Each row is a point. The window is the flat piece filled in between its corners: a triangle in 3 columns, a solid with four corners in 4, and so on. A path goes straight from each point to the next, and from the last back to the first. After which points does the path pass through the window?

Window (3 x 3)
3 34 19
4 -18 -25
3 -58 -18
Path:
(1): 39 -4 4
(2): -24 -35 -12
(3): -12 11 -6
(4): 24 14 13
(5): 41 -53 -7
(6): -13 -31 -21
(7): -18 23 12
(8): 32 32 16
(9): 39 -32 -3
(10): -37 -36 -33
(11): -10 -46 -12
(12): 18 -60 -22
(13): 15 28 21
(14): -24 24 1
(15): -13 -14 -28
(16): 42 -19 -8
Through the window after points: 1, 3, 5, 7, 9, 11, 13, 15

Window (4 x 4)
-13 39 -19 17
15 -47 51 56
-12 24 -18 -23
-31 38 9 -12
Path:
(1): -47 32 -1 -6
(2): 17 43 31 -15
(3): 16 52 -3 10
(4): -34 14 -20 23
(5): -30 7 -14 25
(6): 5 29 12 -30
(7): 12 40 -6 5
(8): -51 26 -20 26
(9): -31 8 -20 3
(10): 21 60 -12 27
(11): 25 33 5 3
(12): -38 -9 -19 28
Through the window after points: 1, 3, 5, 7

Window (6 x 6)
7 5 25 -40 8 -10
-19 8 -54 46 -16 19
-25 19 8 50 -28 12
-7 20 -12 17 23 19
30 2 37 14 -13 2
6 -12 19 -21 36 -30
Path:
(1): -22 38 -19 32 -10 -16
(2): -14 0 -9 46 -11 20
(3): -22 -9 16 -12 7 33
(4): 19 28 16 5 -12 -41
(5): -5 60 1 32 -15 2
(6): -13 -7 -3 20 -4 23
(7): -12 -37 42 -13 20 11
(8): 47 38 41 -16 -10 -22
Through the window after points: 3

Window (6 x 6)
-8 -1 12 44 1 -25
14 -23 -14 -24 -1 7
13 12 33 34 -17 -4
7 -35 -7 -12 43 40
-14 -19 17 -54 -5 13
-21 19 10 43 -21 30
Path:
(1): 2 -28 16 18 -15 5
(2): 3 -52 18 -2 -18 3
(3): -4 5 -15 0 10 15
(4): 0 23 2 16 3 15
(5): -25 -26 40 60 -21 -15
(6): 16 -17 24 12 -7 3
(7): -11 25 7 -4 16 1
(8): -1 5 9 -7 3 -2
(9): -7 -30 35 34 -25 0
(10): -3 -48 43 23 5 8
(11): 4 12 -38 -11 22 23
(12): -22 26 -12 9 7 10
(13): 5 -47 20 9 -13 37
(14): -13 -41 17 -15 8 19
(15): 19 -15 -7 -42 29 11
(16): 7 29 -2 -2 9 19
Through the window after points: 8, 10, 16

Window (8 x 8)
0 7 -4 -9 -13 -20 -3 -14
-25 -9 9 15 -10 -13 -21 42
21 -45 22 -22 -11 -4 15 -27
-22 -33 -33 18 -8 -6 20 38
33 -14 -31 15 3 1 -15 -9
6 51 58 -7 4 15 16 -13
-28 1 12 -42 -15 60 -19 -30
-2 18 -21 33 47 -27 -21 4
Path:
(1): -11 -7 24 2 -14 16 2 -11
(2): -19 -18 6 27 -17 6 4 -4
(3): -1 0 -16 -15 2 -15 -6 25
(4): -20 -3 5 -44 35 1 -13 37
(5): -14 -2 2 17 -15 7 -16 -2
(6): -28 -10 -11 42 -14 -31 -34 -18
(7): -2 6 -4 -21 2 16 8 22
(8): 16 -9 -4 -44 21 -8 -2 11
(9): -35 4 10 20 -14 8 -14 -1
(10): -13 12 -3 20 -29 -11 -12 -8
(11): -2 6 -3 -46 35 16 -3 9
(12): 11 2 -14 -36 31 -8 -18 22
Through the window after points: 2, 4

Window (9 x 9)
-5 -34 -8 6 -11 2 -31 -22 -30
-38 0 -18 13 10 29 40 -18 38
-9 22 -19 13 -16 -7 -3 13 -22
1 20 -6 13 -6 59 31 -25 51
-15 17 1 -33 -49 39 45 -2 42
-9 8 10 -5 44 -15 -21 -2 -38
-8 -33 -4 12 16 5 -43 12 8
-27 23 33 39 27 -25 2 -15 -1
5 -21 2 11 -10 34 36 7 15
Path:
(1): 4 -11 -14 -3 -17 11 2 -18 4
(2): -32 -4 11 11 -8 15 -15 3 -22
(3): -27 3 11 16 -7 29 9 2 -10
(4): 14 -12 -16 9 14 -2 43 -18 60
(5): 15 -37 -17 -11 21 -21 -29 -28 30
(6): -24 -7 0 22 2 23 -14 21 -3
(7): -33 -3 -5 36 -2 42 19 19 -1
(8): -10 -7 -3 -2 13 2 6 -17 21
(9): 6 3 -7 -12 12 -1 17 -7 33
(10): -38 -15 10 21 -23 40 -28 7 -14
(11): -36 31 7 13 -27 34 18 -2 -2
(12): 3 -23 1 -1 3 -1 30 -14 58
Through the window after points: 1, 3, 5, 7, 9

Window (11 x 11)
-58 -46 -19 -20 30 -6 1 -15 25 8 8
44 -14 29 -17 44 -18 -8 13 -30 6 -3
-32 -15 44 -52 33 -11 -27 -15 -11 25 24
4 3 28 1 1 14 -30 9 -14 -17 -3
4 25 7 -15 -3 -20 -20 -3 16 -10 -4
-44 -60 -48 19 -36 -21 -6 -54 24 14 -18
-20 15 17 10 -15 -1 16 -42 15 -28 -26
19 -25 -31 13 -42 -1 17 -24 1 -13 18
-6 32 2 12 -11 13 4 -16 -1 15 -12
-4 12 52 7 29 -24 -11 12 -7 4 20
-25 0 10 -7 -32 -11 14 3 2 -2 -22
Path:
(1): -23 6 -4 7 22 -6 -9 20 -22 -11 2
(2): -16 3 -8 12 -2 -19 6 -17 -10 -7 -1
(3): -12 -22 22 -12 -21 9 -7 -32 32 -2 -31
(4): 37 -27 38 -23 37 3 8 -4 40 4 -7
(5): -60 12 -2 -13 -9 -11 -20 -9 -36 1 24
(6): -24 12 4 8 8 -15 -7 -13 -17 1 2
(7): 5 -2 20 -2 -19 5 9 -4 21 10 -14
(8): 1 -19 10 -19 -5 -11 -10 -20 17 8 0
Through the window after points: 2, 6

Window (12 x 12)
21 -23 31 -8 -26 22 -19 -33 -17 24 -23 -10
8 -13 44 -18 12 -9 6 -17 -11 -25 -20 -14
-27 27 15 2 -3 3 -40 18 -24 15 -15 -21
-39 -8 -28 31 -22 -15 -7 -5 8 -4 -15 -1
-17 -17 17 -2 -9 -27 46 5 12 25 -40 28
-1 7 -14 34 21 -5 -3 40 -18 7 6 5
-15 -9 -37 4 -7 -43 -33 10 8 8 -10 -8
12 -17 -22 -9 18 -20 -3 1 44 0 -31 -32
-1 -37 26 3 -24 13 14 43 -22 33 -11 -11
8 23 60 -2 21 13 -9 15 22 11 35 4
31 12 3 -6 -14 21 -34 7 17 -43 -5 -8
-23 9 -24 -5 -15 7 24 36 6 46 29 5
Path:
(1): -18 -13 4 -27 15 4 2 6 7 8 -1 23
(2): -15 -28 -33 -9 16 2 -33 14 2 -6 0 42
(3): -7 3 -6 9 -7 -30 -12 12 6 13 -8 -18
(4): 16 0 25 13 -23 0 -12 -1 -11 8 -10 -15
(5): 1 -16 15 -18 0 19 -15 -6 3 15 -12 -2
(6): -18 -26 15 -1 7 -10 17 1 5 16 -25 17
(7): 10 16 -5 6 -43 -24 24 32 12 21 -25 -18
(8): 0 1 2 19 0 -22 3 21 0 9 -2 -5
(9): -15 -8 -28 4 12 8 -29 14 -9 -1 -12 1
(10): -20 -21 2 3 1 13 -6 21 4 7 -27 11
(11): -4 1 -9 22 -12 -16 5 18 -8 15 9 -16
(12): 9 5 19 15 -28 -7 -10 2 1 10 -18 -24
Through the window after points: 2, 4, 6, 8, 10

Window (12 x 12)
13 -23 -22 2 3 -14 -11 5 10 -8 -12 -33
2 16 35 5 3 -4 -40 0 -5 16 -17 29
-9 -24 14 31 11 14 -12 -6 -5 -29 6 -24
2 -6 -26 0 27 14 -6 -19 8 26 36 31
21 -14 21 15 -24 -12 19 10 10 -28 -35 9
-6 -7 -21 -9 -20 -8 20 -10 -10 6 -18 -3
-18 -17 13 -7 -13 -1 49 47 -2 -15 4 -21
-12 31 49 0 -4 -16 22 -23 28 -3 -19 -19
-5 -36 13 -49 -2 14 0 -1 9 31 5 5
34 35 11 -6 -16 -29 8 -43 2 -40 3 16
-35 -14 15 -12 -36 -30 24 23 25 -9 -15 -2
-15 6 -57 8 -19 31 -13 37 13 -27 -7 43
Path:
(1): -7 2 23 -8 8 -9 6 -1 9 -8 -15 -4
(2): 1 7 15 0 -39 0 23 -7 18 9 -2 1
(3): -1 6 -3 15 -60 10 12 0 -2 10 5 -9
(4): -5 -12 -15 -14 8 -7 4 0 3 -6 -17 6
(5): -13 -5 0 2 16 -5 17 17 6 -30 -24 0
(6): 3 -6 20 1 -32 -9 5 4 5 -6 -5 -7
(7): 3 -7 0 5 -23 5 3 -1 6 4 9 -8
(8): -6 -20 -12 3 38 -14 -4 -6 2 -24 -21 1
(9): -20 4 -20 -21 14 -5 11 11 -2 -32 -19 8
(10): 20 -9 20 18 -46 -4 8 3 13 33 9 4
(11): -7 -9 -1 3 -34 8 13 11 -1 -8 5 0
(12): -14 10 15 -18 35 -17 18 13 20 -21 -17 25
Through the window after points: 1, 3, 7

Window (14 x 14)
-11 -3 14 29 1 20 2 9 5 -1 19 -21 -24 8
19 -32 20 24 17 8 -9 1 1 -11 -7 -5 -17 4
-13 20 -10 -10 5 1 -8 -3 -21 12 -3 7 -18 -31
-2 -9 10 23 18 33 2 -16 21 -10 1 4 -14 5
11 46 -5 0 52 -32 11 -4 -9 32 6 3 -4 9
26 15 38 2 -17 0 -11 2 5 -24 -2 13 10 17
8 -5 -2 36 -1 9 15 -11 6 -3 -13 -18 -10 2
12 -3 16 13 8 -23 2 -15 25 22 0 4 -15 -11
18 -22 1 24 -3 12 -21 -5 14 -3 18 -8 17 9
25 -47 -6 -60 -50 28 19 29 2 23 -13 34 -12 -42
1 -17 -5 -3 -4 -1 4 -21 -5 -2 5 10 -32 12
-9 -8 7 1 16 0 13 -10 4 -9 11 -22 0 -10
-17 23 -9 -1 16 -30 1 13 -3 -12 -2 31 -10 7
17 5 3 7 1 9 -13 3 24 -20 -2 -19 -19 5
Path:
(1): 7 -21 -3 4 -10 12 3 -13 3 -11 20 10 -18 -15
(2): 7 2 -11 -2 2 5 3 -6 -1 -5 9 13 -17 -16
(3): -17 -4 39 1 12 2 -3 10 3 23 -22 -23 9 9
(4): -13 -19 10 18 13 -13 16 -6 6 21 -30 -7 -3 15
(5): 18 29 -11 9 3 6 -6 4 -1 -29 24 12 -18 -11
(6): 13 9 1 -1 4 0 15 11 6 -3 20 5 -18 -9
(7): 1 -1 3 4 8 -1 -1 -1 0 13 -6 2 -6 3
(8): 1 -13 12 0 5 4 -4 -5 6 9 -14 -5 -7 4
(9): 14 2 -12 34 -2 6 5 7 6 -22 27 10 -8 -3
(10): 23 2 10 2 21 -9 3 6 0 -1 20 11 -11 -6
(11): -31 -4 2 10 0 16 -9 -19 8 6 -30 -22 -6 10
(12): -31 -9 -3 2 16 13 -35 20 1 6 -26 -13 -8 3
(13): 32 -20 19 22 9 2 11 -13 4 -10 10 4 -17 3
(14): 14 -23 5 6 -15 15 13 7 8 -31 15 23 -13 -20
(15): 1 -11 6 -6 -9 6 -4 -3 3 9 -9 -1 -14 2
(16): 16 8 22 -17 1 -6 0 16 12 20 -35 5 -6 15
Through the window after points: 2, 4, 6, 8, 12, 16

Window (14 x 14)
13 0 -31 2 43 -10 49 1 21 -18 -35 13 42 -9
4 -5 -42 33 22 19 -23 37 -55 2 34 16 -46 -17
16 -21 -3 22 -9 2 -15 -17 18 15 -60 6 32 17
14 -26 8 -39 13 33 -33 -14 -13 12 20 30 -3 -21
-9 -8 -32 -14 -18 8 -29 -15 33 -35 -3 13 17 -2
-26 54 3 -21 8 -2 41 -7 19 5 -6 47 -10 -11
-11 -10 -10 -31 33 -8 -28 -28 -42 13 20 24 -47 -47
-6 -8 -11 -25 1 14 -13 -4 7 -14 5 -32 13 2
11 9 -19 6 -3 20 15 -17 9 33 -13 21 -17 -44
-28 -42 -37 -35 0 21 -31 18 32 31 -54 6 28 -14
-19 4 -30 13 -12 4 -17 -5 -1 -1 2 0 54 -5
29 -8 -1 -37 -16 -21 -19 37 25 15 7 16 10 -25
-36 -34 5 -10 -10 -7 27 -23 16 8 28 14 10 -3
33 -33 -50 -43 15 -23 -21 23 46 20 23 -14 49 39
Path:
(1): -23 -14 -13 -18 10 11 -13 7 33 5 9 -10 14 -23
(2): 12 -2 -17 -20 -6 6 -8 -12 -7 -11 -13 -3 11 14
(3): 6 -16 -19 -20 -9 -1 12 -2 3 8 -17 14 17 -1
(4): -5 -9 -15 -11 33 9 -12 1 22 3 3 6 -1 -16
(5): -13 -36 7 14 36 0 -22 16 23 11 22 5 -8 -18
(6): 17 11 -40 -22 -17 6 3 3 -13 5 -19 20 13 -5
(7): 3 -10 -30 -7 -8 11 2 -2 -1 13 -21 10 5 -15
(8): -2 -4 -18 -2 20 11 -5 3 16 19 1 18 -1 -27
(9): -21 1 9 24 9 12 -25 -2 42 12 -14 3 5 -5
(10): 31 -26 -40 -21 -1 -3 -4 0 -45 4 -11 18 3 -7
(11): -2 -14 -8 -24 -23 21 -2 -1 -15 5 -15 23 5 13
(12): 5 0 -13 20 40 -22 -10 -14 58 19 -30 2 32 -23
(13): -12 -33 -2 6 23 -26 -31 -12 29 22 26 18 -23 -9
(14): -8 -10 -21 -37 -15 15 30 -5 -5 -3 4 5 37 -2
(15): 19 -15 -8 -31 -16 2 3 27 -10 17 1 16 8 -10
(16): -1 -1 -8 -13 5 -12 -13 -4 36 8 6 14 3 -27
Through the window after points: 1, 5, 7, 9, 11, 13, 15

Window (14 x 14)
-20 -26 -5 2 28 4 22 13 -21 -2 0 38 -15 -13
12 -11 13 12 15 42 -9 -11 -23 -6 10 11 -17 8
8 -16 1 -37 0 -19 -18 22 1 26 35 -9 23 16
-23 -21 -2 -4 21 -18 -17 14 10 3 0 9 -41 -16
28 17 -16 -26 -11 -15 -12 -24 8 16 -2 11 26 12
-10 -1 15 6 7 43 8 12 5 0 7 28 -4 -28
44 6 -13 6 -4 3 -9 10 15 13 -29 2 28 26
-29 -4 19 -5 15 -29 -14 14 -2 33 -8 33 -15 10
-33 -21 -13 -29 -19 -24 -4 4 19 29 27 -11 11 37
-1 34 -17 -24 -14 -26 -2 20 -7 18 -6 -13 15 22
-41 -18 -9 10 6 -33 -38 14 -15 11 -12 20 2 -9
25 24 -23 -16 -28 -29 -26 19 11 0 -2 26 18 39
44 13 -12 19 -27 6 7 3 -9 22 2 17 3 -2
4 -20 -9 -3 14 60 -3 9 -21 18 -10 37 -30 -22
Path:
(1): -6 3 4 -26 -17 -23 -15 14 -10 -7 -11 2 -2 17
(2): 2 -28 15 -5 -12 -6 -3 13 -16 -8 -12 15 6 -1
(3): -10 14 -23 -13 10 -6 0 8 2 24 8 8 0 14
(4): 17 7 -22 9 16 -8 -20 -2 7 13 52 7 -7 20
(5): 7 -6 3 -21 -16 -8 -6 19 2 17 -27 9 21 14
(6): 0 -17 3 -5 -4 -6 -7 13 -4 9 -5 15 -5 -1
(7): -22 21 -15 -2 18 -14 -12 13 -1 37 22 16 6 24
(8): 9 24 -26 -2 -1 -7 1 14 4 37 7 4 18 13
Through the window after points: 2, 4, 8
